Every row gives one point. Each copy is the shape, with its points in the same order, stretched, turned, moved and blurred by noise. Is it also mirrored, or only turned?

Shape:
[[-14 -30]
 [-15 -64]
 [  0 -17]
 [ 71  35]
 [-13  32]
 [ 12  15]
 [-14  31]]
Copy 1 (7 x 2):
[[ 16  18]
 [ 30  49]
 [ -5   8]
 [-95 -12]
 [-16 -44]
 [-38 -14]
 [-15 -39]]
Copy 1 is: only turned
Copy 2:
[[ -5  29]
 [-18  49]
 [-11   6]
 [-42 -56]
 [ 20 -11]
 [ -3 -17]
 [ 27 -21]]
Copy 2 is: only turned
Copy 3 (7 x 2):
[[ 18 -54]
 [ 11 -82]
 [  5 -30]
 [-49  78]
 [ 22   6]
 [  0   4]
 [ 22  -1]]
Copy 3 is: mirrored

Shape, 6 rows:
[[  1  -7  20]
 [ 64  30 -61]
 [-15   5   8]
 [-53 -10  -7]
 [  5 -15   0]
 [ 13  20  31]]
Copy 1, 6 rows:
[[ -4 -10 -13]
 [ 78 -10   6]
 [ -2   3   5]
 [-21  11  33]
 [  6 -22   3]
 [  5   4 -27]]
Copy 1 is: mirrored
Copy 2 (6 x 3):
[[ 11 -21   2]
 [ 35  65   4]
 [ -6   1  -6]
 [-24  -6 -48]
 [ 25  -3  -9]
 [  1 -23  27]]
Copy 2 is: only turned
Copy 3 (6 x 3):
[[ 16   8 -21]
 [-95  18  11]
 [  5 -20   1]
 [  0 -61   2]
 [ -9   6 -30]
 [ 18  22  10]]
Copy 3 is: only turned

Shape (7 x 4):
[[ 15  74 -21   7]
 [-34 -34 -15  -4]
 [  6 -57  43  -7]
 [-36 -34  45  15]
 [ 15 -22 -36 -25]
 [ 25  46 -38  34]
 [ -7 -42  38 -38]]
Copy 1, 7 rows:
[[-59  30 -48  81]
 [ 28  51  20 -24]
 [ 57 -13  38 -30]
 [ 61  10  55   8]
 [-12  40 -25 -35]
 [-74  33  -8  58]
 [ 64   4  -9 -33]]
Copy 1 is: only turned
Copy 2 (7 x 4):
[[ 54 -64   3 -48]
 [  1  50  29 -12]
 [-54  46 -38  13]
 [-25  79 -38 -28]
 [ -1  -9  36  19]
 [ 75 -28   0  -5]
 [-64  27 -10 -17]]
Copy 2 is: mirrored
Copy 3:
[[-44 -50 -72   1]
 [ 40  38  -9 -11]
 [ -2  30  80 -23]
 [-30  70  31   0]
 [ 70 -32  -5 -24]
 [  0 -37 -63  36]
 [ -1  25  56 -54]]
Copy 3 is: mirrored

Shape:
[[-36  51 -36  -5   3   6]
 [-17 -30  29 -25  42  55]
 [-32  54 -11   7  16 -17]
 [ 28 -31  35  46 -31 -13]
 [ 17  14  26  29  48  84]
 [ 23  51 -32  43  27  20]
 [ 37  -8  22 -31   1  14]
 [ 14  57 -24 -37 -24  -8]
 [-36 -28  10 -32 -25  25]
 [-55  58  12  36 -18   6]]
Copy 1:
[[-54  14 -39  23  56  10]
 [ 39 -64 -11  -9  33  28]
 [-30  31 -34  35  37   5]
 [ 20 -11  10   4 -61 -39]
 [ 35 -50 -49  22 -28  50]
 [-49  19 -45  27 -23  48]
 [ 14 -23   9 -66  12  15]
 [-51  17 -37 -53  57  23]
 [ -3 -56  -6  -3  40 -22]
 [-16  10 -61  76  19 -37]]
Copy 1 is: mirrored
Copy 2:
[[-34  78  20 -31  -8  -3]
 [-11  -1 -19  82 -66 -12]
 [  2  79 -11 -35  -5  -8]
 [ 34 -78 -12  11  37 -44]
 [-60 -27 -46  40 -62 -95]
 [-35 -11  11 -58 -22 -75]
 [-24 -47 -22  17 -24  31]
 [-49  23   6 -53   8  63]
 [-20  18  19  67   8  34]
 [-14  86 -29  -8  39 -34]]
Copy 2 is: mirrored

Shape (13 x 8):
[[ 11  23  -9  60 -30   1 -40  -6]
 [ 26 -34  -6  57  19  53 -14 -14]
 [ 29 -31 -51  41 -46  31  22  29]
 [ 17  48  34  -2 -11 -11  41 -12]
 [-12  19 -41   7 -29 -30 -46  28]
 [-37 -21  15 -35  34   2 -23 -39]
 [-19  45   0 -23   1 -30 -46  -9]
 [  0  40  10 -29 -23  15  -7 -31]
 [ 20   0  39 -23   5  -3  30 -12]
 [-11  30 -44 -26  15  10   3  30]
 [-10 -47 -59   1 -11  -4  41 -53]
 [  2  11  10  28  38  46  35   7]
 [-53 -20 -11  27 -20  -5  -4   6]]
Copy 1, 13 rows:
[[-11  12  57 -79 -20  -1  20  -7]
 [  0 -30  65   1  -3  -5  43  -1]
 [ 17 -11  85 -25 -26 -79  12  11]
 [ 14  -4  10 -31  19  15 -39 -62]
 [-19  51   4 -67 -42 -19   0  29]
 [ -1  -2 -74   5  -4  22   8  11]
 [-23  45 -39 -54  -5  30 -16  -8]
 [  2  13  -3 -47  38  10 -13 -16]
 [ 34  -1 -13  -3  17  22 -27 -25]
 [-31  24   4  11   0 -32 -24  -1]
 [ 24 -26 -28  12 -25 -70  25 -32]
 [-18 -43  45  41  10 -18 -15 -28]
 [-17 -25 -11 -28 -57 -44  -4  34]]
Copy 1 is: only turned
Copy 2 (13 x 8):
[[-12  26 -34 -74  13  15  52   3]
 [ 53  11 -93 -71  39   4 -18  24]
 [ 60  15   4 -65  84 -53  18  -7]
 [ 45  26  30  34 -29 -15  78  23]
 [-49   2  24 -26  32   3  20 -14]
 [ 22 -21 -30  24 -32  53 -64  -8]
 [-45  -2   8  13 -36  25  18  -6]
 [ 21   4  21 -10 -63 -11  29  -9]
 [ 51  36  10  43 -23 -13  10  16]
 [  1 -35  23  12  23 -36  10  10]
 [ 89 -36 -34  -2  47  13  -4 -73]
 [ 69 -17 -26  -7  22  -8  19  58]
 [ 22 -22  27 -30  39  50 -12   3]]
Copy 2 is: mirrored
Copy 3:
[[-65  31  21  14   0  20  48 -47]
 [-17 -15  67  38 -42  26 -17  11]
 [  4 -29  93  40  29  -6  37  12]
 [ -3  11  -7 -36  10 -26 -20 -44]
 [-18  -7 -30   4  35  16  83 -37]
 [ 45   0 -57  19 -46  12 -14 -10]
 [  2   3 -76 -23  -4  22  42 -63]
 [ 35  12 -12 -35 -19   4   5 -62]
 [ 24 -16  -7 -21 -27 -31 -28 -12]
 [ 60 -40 -21 -12  43  32  11  -9]
 [ 38 -28  30  95 -11  -6   6 -19]
 [ 26  -8  34   1  10  19 -58  30]
 [ -7  44   6  48  33  -1  30  27]]
Copy 3 is: mirrored

Shape, 14 rows:
[[-23  81 -44  39 -35  24 -12 -19 -10]
 [-39 -24 -12  -4  16 -28   1   6  25]
 [  3  13 -43  16 -26  18   9 -18   9]
 [ 13  43 -43  54 -39  23 -44  -3  -7]
 [-50 -37 -26 -11 -12 -18  28  32   3]
 [ 21   9  24  19   3  14  55  46  -2]
 [-22 -26 -29  -5 -10 -34  47  19 -10]
 [-22  14   2   9 -42  20  -1  14 -24]
 [-37 -14   8  -3  20 -26  47   7 -13]
 [-45 -12 -11 -32 -17 -26  -6 -10  22]
 [-22  12 -23  52 -31  42  -7 -35  -8]
 [ -8 -28  28  11  -8 -61  50  20 -17]
 [-10 -29  -3 -27  25 -24  24  14 -39]
 [ 24  31 -20   4 -51  12  10 -31   2]]
Copy 1:
[[ 51 -36  25 -31   0  66 -77 -95 -25]
 [-37  21   4 -21  23  25  45  -1 -40]
 [ 30 -31 -11  -4  24   4 -26 -51 -24]
 [ 60 -41  14 -24  48  55 -82 -51  29]
 [-72  37 -29 -10  25 -15  10 -14 -63]
 [  0  -8 -24 -32 -56 -37 -28  25 -12]
 [-57   3  -5   6  10 -20  -1   2 -78]
 [ -1  11 -27  -3 -10  25 -49 -48 -11]
 [-49   8 -20   7 -24  22  29  15 -61]
 [-37  42  13   2  17  24  45 -47 -46]
 [ 57  -7 -47  -2  36  57 -47 -66 -14]
 [-43  31   7  31 -25   8   2  58 -55]
 [-59 -19 -31  29 -10  16  27  15 -39]
 [ 54 -19  15  24   2  -9 -36 -59 -31]]
Copy 1 is: only turned
Copy 2 (14 x 9):
[[ -5 -30 -15 -79  27 -49  23   5  21]
 [-20 -22 -34 -32  -5  17   0  -3 -21]
 [  3 -29 -30 -30  16 -43   6 -17  28]
 [  8 -26  -3 -60  25 -49   3 -44  43]
 [  7 -22 -35 -27 -15  13 -22   7  18]
 [ 11  35  -7   6 -18 -32 -33  44  60]
 [  9 -20 -26 -18   9   7 -32  34  31]
 [  7 -21   4 -30 -11 -21  15   3  36]
 [-18 -19  -9 -16  -9  12 -16  61 -14]
 [-12 -19 -34 -24 -14  13  30 -19 -18]
 [-28 -71  -5 -59  -2 -55  21 -13   8]
 [-30   2  10   8   0  17 -36  71  38]
 [ 17  -7  11  16   8  12 -19  34 -22]
 [ -7 -15 -20  -9  23 -45  24  -8  42]]
Copy 2 is: only turned
Copy 3, 14 rows:
[[-52  43 -24 -39  -4 -90  14 -47  19]
 [ 42 -29  -4  35 -13  17   1  25  17]
 [-32   2  14   0  16 -57   5 -33   4]
 [ -6  37 -11 -68  28 -85  32 -44   7]
 [ -5 -40  23  32   3  46  15  26  34]
 [-45 -41  38 -14  -5  38 -30 -20 -31]
 [ -8 -32  32  33  -7  29 -10   9  31]
 [-44   8 -14 -26  35  -4  13  -4  18]
 [-12 -36  16  25 -28  48 -34  24  24]
 [ 16  -3 -18  48  19  24   8  13  13]
 [-26  -8 -26 -30  20 -76  -4 -26  29]
 [ 13 -40  20  18  -5  75 -65  -3  31]
 [  6  -5  37   7   8  35 -18  56  19]
 [-48  26  -2  -4  46 -47 -17 -64 -12]]
Copy 3 is: only turned
Copy 4, 14 rows:
[[  4  45 -79 -62 -51  -7  21 -36 -62]
 [-20  -1  12 -20 -24 -31  10  20  33]
 [ 31   8 -59 -32  -4 -15  31  -9 -22]
 [ 45  29 -59 -21 -53   0  22 -40 -55]
 [-18  34 -16  -6   2 -34   7  -6  81]
 [ 28  44  15   2  69 -50 -12   7   7]
 [  7  39 -10 -21  22 -16  29  -9  57]
 [ 13  42 -37  -4 -14  12  -9 -42  16]
 [-28  37  11 -17  17  -7   4  25  34]
 [-35 -20 -19 -28 -33 -11   2 -10  45]
 [ 25  26 -67 -22 -58  23   3  14 -31]
 [ 17  46  51 -27  37  14 -11  -3  55]
 [ -9  30  29  14  36  23  28   0  35]
 [ 34  -9 -65 -39   8  21  19 -39 -44]]
Copy 4 is: mirrored

Shape:
[[  2  20   4  16  26  13  -1  20  21 -13 -37]
 [  9  18  14 -29 -36  21  37 -19  35  43   2]
 [  2 -23 -15 -11 -29 -16  57 -26 -13  10  16]
 [-34   1 -25 -29  -9   3  39 -34  -4  29  -8]
 [ -8  -2  21  26  11  14 -34  23  31 -20  21]
 [ 28  36 -23  12   3  17 -15  19  16 -31 -24]
 [-12   3  19 -27 -28 -25  35 -36  64  13  -2]
 [-26  -3  10  24  -6 -33 -20  15  17  29  15]
 [-33 -36   7   5 -28 -33   1  32  51  10   9]
 [  2  25   1 -27  22  51  13  18 -16 -42 -39]
 [ 12  37 -16 -48  12  -3  23  -5 -17 -23 -15]
 [ 18  14  14 -19  19  -2  43 -21 -27 -14 -30]
 [ -9 -22 -37 -28  27 -15  48 -51 -20   2  24]
 [-52 -20  23  16 -46 -29 -30  -7  23   5  22]
 [ 15  -7  -5 -55  14  10   9  -8 -20  11 -11]
 [ 39   6 -11 -22  22  27  -6 -17  -5 -39 -71]]
Copy 1:
[[ 51 -33  14   1 -18   3   1  -7   2  46  10]
 [-32  54  39  27 -19 -27 -19  -4  23  40 -20]
 [-23   6  21  -5  13 -27 -56  -6  15 -13 -51]
 [-15 -17  29  23 -28  -6 -27   4  13 -16 -56]
 [ 25   3 -35 -17 -13 -17  53 -33  -2  10  32]
 [ 41 -25   4  37  25  28  -7 -25 -19  45  36]
 [-67  14  11  -7 -25 -28  -1 -19  40  70 -30]
 [-13  -7 -21 -47 -35  -8  33  -8  48 -37   9]
 [-39 -15 -26 -48 -24 -66  35 -19  61   6  22]
 [ 78 -30  24  47 -10   1 -26   8 -71  43  10]
 [ 14 -27  38  31  11  27 -27   6 -60  27  -2]
 [ 34 -18  36   6  -4  18 -54  25 -29  37 -44]
 [-14 -24  30   2  11   6 -13  -6 -16 -22 -86]
 [-41   1 -66 -31 -42 -27  33 -11  46 -38  10]
 [  5  -5  28  24   0  13  17  41 -36   5 -28]
 [ 51 -48   9  61  22  48  -9  32 -33  81 -26]]
Copy 1 is: mirrored
Copy 2:
[[ 28 -22  26 -28 -23 -43  10   5  16 -15 -31]
 [-14 -26 -16   2  10  67   4 -30   0 -25 -48]
 [-64 -36 -39  34  19  24 -34 -45  -7 -27   5]
 [-60 -40 -25   0  -5  26 -49  -6   6 -14 -41]
 [ 34  25  22   3  -3 -37  40  -4 -29  25 -16]
 [ 44 -37  23 -47 -22 -35  36   4   7  10  -5]
 [-17 -15 -59   4  45  45 -11 -31  -3 -28 -68]
 [  3   4  25  29  60 -24 -15 -23  -5  32 -27]
 [ -1   3 -15  60  63  -5  17  -2 -32  17 -41]
 [  9 -16   9 -46 -88 -18  22  39  41 -32 -14]
 [  5 -22 -16 -34 -37  13 -37  15  48 -22  -3]
 [-24 -25 -13 -29 -30  -7 -43 -19  56 -62   0]
 [-64 -27 -43  11 -20  12 -95 -20 -23 -32   7]
 [-29  16 -15  22  75 -17  30 -22 -10  45 -42]
 [-15  -9  -1 -14 -33  31 -49  29  15 -43   5]
 [  6 -47   2 -86 -52 -28   7  33  31 -65  -1]]
Copy 2 is: mirrored
Copy 3 (16 x 11):
[[-18 -25 -25 -20 -21  -6 -24  23 -29  19 -43]
 [ -9 -46  13  -2  -8  -9  40  22  16   0   6]
 [  9 -26   8 -24  29   7  15  -9  33  -3  25]
 [  6 -44 -21  -4  36 -26  27 -17  16 -19  10]
 [-15  28  -8  13 -18  16 -23  32 -12  13 -24]
 [-41 -19  11  -4  -9 -21 -34  16 -28  36 -32]
 [ 18 -25 -18   4  32  11  40  29  23  30 -11]
 [ -4  12 -35  13  -2   1 -29  49  28  -2   3]
 [  7  33 -43 -13   1  -1  -3  46  46  12 -18]
 [  1 -26  15 -28  -4 -48  -4 -18 -57  19 -23]
 [ 21 -38  34  -4  36 -56  -8 -13 -23  31 -10]
 [ 22 -51  10 -28  11 -11  -4 -13 -28  25   2]
 [ 22 -40   3   1  52   8  10 -45  17 -12  -3]
 [  7  49 -41  22  28   0   0  39  27  12  41]
 [ 22 -28  16  -1   0 -46   5 -33  -5  16   5]
 [-17 -37  -6 -20 -17 -28 -12 -41 -53  60 -20]]
Copy 3 is: only turned
Copy 4, 16 rows:
[[ 20 -22  -9 -12  -2 -16  54 -18  -6 -19 -15]
 [ 34 -34  26  -7 -35  31 -26 -38 -13  14 -46]
 [  4 -25 -16 -23 -33  45 -36  -5  -4   0  -4]
 [ 12 -24 -14 -46 -27   8 -28 -13  17 -35   0]
 [ -6   3  40  26  27 -21   9  -7  -8  -7   7]
 [ 29   3 -11  17  -4  -9  43 -11   9   1  -5]
 [ 30 -43  -9 -18  21  46 -30 -37 -28   0 -15]
 [  6  13  36 -23  22 -16 -29  25  -2  19  -4]
 [ 25 -32  14 -14  38 -11 -34  25  -4  36  17]
 [-20 -19 -25   1 -41 -19  52 -55  -2 -34   4]
 [-22   0 -27 -22 -28  28  10 -53  15  -8  -2]
 [-27 -25 -37 -28 -32  29  33 -48 -23 -24 -22]
 [-38 -10 -23 -30 -15  58 -19 -10  36 -51   9]
 [ 11   3  23  18  33 -40 -65   9 -37   2  15]
 [-33 -17 -16  -9 -21  22  -8 -37  17  -2 -35]
 [  1 -32 -73  14 -17  -1  58 -47  11 -40 -39]]
Copy 4 is: mirrored
